Rows are points. A path goes straight from each point to the next, and from the last back to the first. The post is the endless flat space through its rows: a point in 2 columns, a line in 3, a plane in 4, and so on, so that a path can go around it. How many times does the path go around the post? Going back the other way cancels.

Post (1 x 2)
[[ 0.05 -0.06]]
Path (20 x 2)
[[ 0.27 -0.23]
 [-0.02 -0.57]
 [-0.14 -0.21]
 [-0.20  0.03]
 [ 0.07  0.23]
 [ 0.50  0.20]
 [ 0.16 -0.18]
 [-0.01 -0.28]
 [-0.12 -0.10]
 [-0.40 -0.08]
 [ 0.04 -0.26]
 [ 0.29 -0.43]
 [ 0.47  0.15]
 [ 0.37  0.28]
 [ 0.20 -0.09]
 [ 0.19 -0.55]
 [-0.22 -0.26]
 [-0.32  0.04]
 [-0.06  0.42]
 [ 0.31  0.18]]
Times around: 2

Post (2 x 3)
[[ 0.01 -0.28  0.40]
 [ 0.15 -0.10 -0.27]]
Path (13 x 3)
[[ 0.30 -0.19  0.13]
 [ 0.04  0.03  0.34]
 [-0.28  0.01  0.17]
 [-0.06 -0.24 -0.36]
 [ 0.33 -0.51 -0.43]
 [ 0.30 -0.20  0.08]
 [ 0.31 -0.33  0.28]
 [ 0.36 -0.33 -0.18]
 [ 0.43 -0.03  0.04]
 [ 0.01  0.10  0.25]
 [-0.50 -0.15 -0.12]
 [-0.05 -0.51  0.03]
 [ 0.15 -0.41  0.05]]
Times around: 2

Post (5 x 6)
[[ 0.42  0.04  0.30  0.13 -0.25  0.59]
 [ 0.12 -0.34 -0.17  0.35 -0.07  0.51]
 [-0.18 -0.01 -0.31 -0.44 -0.19 -0.09]
 [ 0.07 -0.03  0.12 -0.15  0.03  0.03]
 [-0.45 -0.21 -0.25  0.27 -0.15 -0.27]]
Path (8 x 6)
[[ 0.01 -0.47 -0.06 -0.11  0.14  0.42]
 [-0.13 -0.38 -0.35 -0.40 -0.12  0.09]
 [ 0.04 -0.41  0.02  0.33 -0.33 -0.30]
 [-0.03 -0.12 -0.16 -0.63 -0.22  0.10]
 [-0.32 -0.36 -0.07  0.26  0.34  0.31]
 [-0.32  0.06  0.03  0.33 -0.13 -0.21]
 [ 0.50  0.08  0.09  0.07  0.03  0.00]
 [ 0.18 -0.22  0.13 -0.06 -0.60 -0.02]]
Times around: 1
